Each row is a point. To make a cloud, some directions were put in groups of two or more. Within a group, all points are equally far from the middle, so they leave a hole (a ring in 2 directions, a hollow ball in 3). The other directions are filled evenly. Then the cloud was stretched, turned, moved and blurred a little. How many holes are there, and how many directions does each take, smallest first?

Cloud:
[[-6.0  0.7]
 [ 3.1 -1.4]
 [-5.0 -5.2]
 [-3.6 -5.8]
 [-0.9 -5.9]
 [ 0.3  3.8]
 [ 2.6 -2.7]
 [-6.5 -1.4]
 [ 0.5 -5.3]
 [-4.8  2.7]
 [ 2.0 -3.7]
 [-6.5 -1.6]
 [-6.5 -0.1]]
Holes: 1 (2)

Cloud:
[[ 6.4  0.9]
 [-2.3 -0.4]
 [ 1.9 -3.0]
 [-3.1 -5.6]
 [ 4.5  4.7]
 [-3.9 -1.2]
 [ 4.2  1.9]
 [ 6.0  3.9]
 [ 0.8 -5.0]
 [ 0.6 -3.2]
 [ 9.7 -2.5]
 [ 2.7 -2.8]
 [ 2.9 -5.0]]
Holes: 0

Cloud, 19 rows:
[[ 6.2  3.3 -3.4]
 [-3.8 -1.3  3.0]
 [ 6.9  2.7 -1.0]
 [-5.6 -1.1 -1.0]
 [-0.9 -0.4 -7.8]
 [-0.8 -1.9 -6.6]
 [ 3.5  5.6  3.2]
 [ 3.9 -2.6 -4.7]
 [-2.3 -2.9  2.1]
 [-2.9 -2.8 -4.0]
 [-0.5  6.4 -6.5]
 [-1.4  2.6  5.7]
 [ 6.6  1.3  2.0]
 [ 0.5 -4.1 -3.1]
 [-2.3  3.1  5.3]
 [ 5.5  0.5  3.7]
 [-5.6  5.7 -3.2]
 [ 2.5  1.5 -7.7]
 [-6.4  1.4 -3.5]]
Holes: 1 (3)

Cloud (31 x 4):
[[-1.9  5.4 -2.8  5.3]
 [ 3.9  1.7  5.7 -2.2]
 [-4.4  4.5 -0.8 -4.4]
 [-4.1  2.5  6.8  0.8]
 [-2.6 -1.1 -1.6  7.7]
 [-3.0  4.2  5.2 -2.9]
 [-2.3  2.2  4.4  6.9]
 [-3.3  4.7 -1.7 -5.0]
 [-3.0  4.6 -1.1 -5.3]
 [ 2.4 -6.0  5.1  3.4]
 [ 5.4  0.2 -3.5  2.0]
 [ 0.1  4.6 -5.5 -2.8]
 [ 3.5 -4.1  5.2 -3.5]
 [-2.5  2.2  0.9  7.9]
 [-1.0  4.5 -4.4 -4.4]
 [ 2.0  3.8 -5.8 -1.3]
 [-5.2  3.3  3.7 -3.1]
 [-0.5  4.4  5.8 -2.9]
 [-1.7 -4.9  6.6  3.5]
 [-2.7  1.3 -0.2  8.0]
 [ 0.7  5.9 -4.3  2.2]
 [-5.9 -3.2  4.1 -1.3]
 [ 6.1 -1.1  3.8  1.2]
 [-5.6  0.7 -4.6  2.9]
 [ 0.2 -4.6 -1.9  6.7]
 [-1.5 -2.8  4.1  7.3]
 [-3.1  3.2  6.9  2.1]
 [ 1.2  1.9 -4.7 -5.4]
 [-5.5  4.2 -2.1 -3.0]
 [-3.6 -6.3 -0.7 -3.1]
 [-6.2  3.2 -0.3 -3.1]]
Holes: 2 (2, 2)
